Each row of a before or after table is a point. One or more steps were done to the points. Then noise was added and the rows were shuffled. The steps act on how far a point lies along the listed directions, d1 being the first. What was done? A step turns or swaps two directions, mirrors them in a line or flattens them onto one, adds a multiple of one to another, or multiplies one. Angles are multiples of 10 degrees, from the lower direction toward the higher: turns from -170 to 170, lines from 10 to 170 but not 90. Use the fewest steps. Two steps may share a direction if one is a turn and the other turns, adds or multiplies; they go together, in the order done. Otherwise the lowest direction goes first.

Directions:
(1): |  -8 |  -9 | -53 |
(2): |  26 | -48 |   4 |
(3): |  48 |  24 | -12 |
Before:
| -13 |  -7 | -10 |
|   7 |   4 |  18 |
| -11 |  17 |  -8 |
|   8 |   0 |  -6 |
|   8 | -21 | -13 |
| -17 |  -3 | -25 |
|  13 | -10 |   7 |
|  13 | -19 | -25 |
|  13 |  -5 |  -7 |
| -54 |   2 |  53 |
After:
| -13 | -10 | -16 |
|  16 | -13 |  10 |
|  15 |  -8 |  -4 |
| -20 |  -3 | -30 |
|  12 | -26 | -14 |
|   9 |   0 |  -2 |
|   8 |   3 |  22 |
|  16 | -25 | -21 |
| -13 |  26 |  -6 |
| -61 |   3 |  39 |
Steps: add -0.3 times d3 to d1; multiply d2 by 1.3

Directions:
(1): | -24 | -18 |  60 | -15 | -33 | -22 | -31 |   1 |
(2): | -33 |  -5 |  23 |  20 |   7 |  16 |  42 | -56 |
(3): |  28 | -47 | -18 |   6 | -54 |  -4 |  31 |  -2 |
(4): |  34 | -17 |  31 |  27 |  40 | -44 |  20 |  11 |
Before:
|  48 |   2 | -23 |  16 |  29 | -11 |  10 |  32 |
|  -4 |  16 | -31 |   3 |  -5 |  13 |  -3 |  19 |
| -18 |   9 |  10 | -32 |  -7 | -16 | -47 |  13 |
| -29 |  -1 | -60 | -11 | -32 |  49 |  31 | -50 |
| -10 |  25 |   5 | -36 |   4 |   0 | -43 |  19 |
|  23 |   4 | -17 |  13 |  11 | -15 |  -6 |  12 |
|  44 |  -7 |  -8 |  14 |  30 | -40 |  -2 |  36 |
| -11 |  13 |  17 |  -5 |  19 |   8 |  -9 |  12 |
|  28 |   1 | -12 | -16 | -24 | -12 | -14 |  36 |
|  -5 |  19 | -14 | -14 |  19 |  -9 | -19 |  23 |
| -11 |  24 |  12 |  -5 |   0 |   1 | -12 |  -9 |
|  -2 |  11 |   4 | -13 | -10 |  -3 | -33 |  19 |
After (12 x 8):
|   8 | -14 |   3 |  10 | -21 | -15 |  -3 |  -8 |
| -42 |  16 |  58 | -25 |  18 | -27 | -52 |  -4 |
| -21 |  -1 | -13 | -14 | -15 |   5 |   0 |  -1 |
| -23 |   6 |  18 |   3 | -18 |  -3 | -15 |   9 |
|  -5 |   1 | -14 |  -9 | -12 |  27 |   6 |   4 |
|  17 | -35 |  21 |   8 | -35 | -14 |  12 |   7 |
|  -4 |  25 | -15 |  -3 | -10 |  10 |  -5 | -11 |
|  -6 |  18 | -14 |   3 |   3 |  14 |  -4 |  -1 |
|  24 | -37 | -10 |  13 | -28 | -20 |  25 |   2 |
| -13 |  21 | -37 | -15 |  17 |  16 |  -3 | -11 |
|   6 |  11 |  13 |   3 |  10 | -12 |   8 |   5 |
| -14 |  18 | -24 | -26 |  -3 |  29 |  -7 |  -9 |
Steps: turn d3 and d4 by 70 degrees; turn d1 and d3 by -160 degrees; multiply d2 by 0

Directions:
(1): |  38 | -60 |  20 |   7 | -14 |  -9 |  12 |  17 |  18 |  20 |  -6 | -50 | -16 | -15 |
(2): | -12 |  11 |  21 |  28 | -22 |  29 | -28 | -45 |   8 |  27 | -29 |   7 | -49 | -16 |
(3): |  31 |   4 | -13 | -29 |   4 |   8 |  -2 | -47 |  22 |  56 |  21 |   5 |  40 |  -1 |
Before:
|   7 | -25 |  11 |  12 | -13 |  -3 |   4 |  -6 |   2 |   5 | -12 |  -9 | -19 | -16 |
|  -6 |  -3 |  10 |  33 | -18 |   0 | -13 |  12 | -11 | -12 | -22 |   1 | -47 |  -3 |
|  -1 |  11 |  -2 |   8 |  -2 | -20 |   1 |  40 |  -3 | -45 |  -1 |   9 |   5 |  13 |
|   9 | -19 |  28 |  17 | -21 |  19 | -17 | -15 |  16 |  21 | -18 | -24 | -42 | -10 |
|   9 | -31 |   2 |  -4 |  13 | -28 |  28 |  50 |   1 | -23 |   6 | -25 |  18 |  -1 |
|  12 | -21 |   8 |  19 |  -1 |  -2 |  -3 |  35 |   3 |  -7 |   1 | -21 | -19 |  -6 |
|   9 | -16 | -13 | -24 |  10 | -11 |  17 |  15 |  20 |  -7 |  33 | -28 |  37 |   9 |
|  16 | -33 |  10 |  10 | -12 |  -3 |   4 |   8 |  -4 |  -2 | -22 | -16 | -25 |  -1 |
| -19 |  35 |   0 |  -4 |   2 |  -2 |   0 |  10 | -26 | -34 | -12 |  13 |  -9 |  11 |
|  32 | -11 |  -5 | -20 |   2 |  12 |   6 | -21 |   0 |  31 |  19 | -11 |  22 |  -3 |
| -14 | -11 |   3 |   5 |   8 | -23 |  16 |  60 | -15 | -44 |  -4 |  -5 |   2 |   0 |
After (11 x 14):
|   7 |   4 |  -4 |   4 |   1 | -25 |   4 |  43 |   1 | -40 |   4 |   6 |  12 |  13 |
|   4 |  15 |  -6 | -21 |   7 | -12 |  14 |  16 | -15 | -18 |   5 |   1 |  15 |  12 |
|  21 | -20 |  -9 | -11 |   0 |  -8 |  10 |   2 |  -3 |   4 |  -3 |  -2 |  10 |   7 |
|  -1 |   1 |  15 |  18 | -14 |  27 | -12 | -20 | -12 |  10 | -14 |  -5 | -35 | -11 |
|  13 | -15 |  -5 |  -8 |  -3 |  -8 |   8 |  -9 |   2 |  12 |   5 |   2 |  15 |  -9 |
| -32 |  -3 |  15 |  24 | -11 |   8 |  -6 |  16 |   5 | -35 |  -9 | -20 | -37 |  -2 |
| -15 | -16 |   7 |  14 |   8 | -19 |  16 |  46 |  -8 | -37 | -11 | -11 |  -9 |  -3 |
|  14 |  -9 |  -6 |   2 |   8 |  -6 |   3 |  30 |   2 |  -3 |  16 | -10 |   8 |   1 |
|  -9 |  -9 |  -3 |  -4 |  13 | -26 |  21 |  60 | -13 | -41 |   4 |  -3 |  16 |   2 |
|  30 |  -6 | -23 | -21 |   8 | -17 |  10 |  10 |   2 |  15 |  22 |   3 |  36 |  12 |
|  26 |  -8 |   0 | -25 |   1 |   8 |  -6 | -22 |  20 |  36 |  19 | -12 |  25 |   5 |
Steps: multiply d1 by 0.4; swap d2 and d3
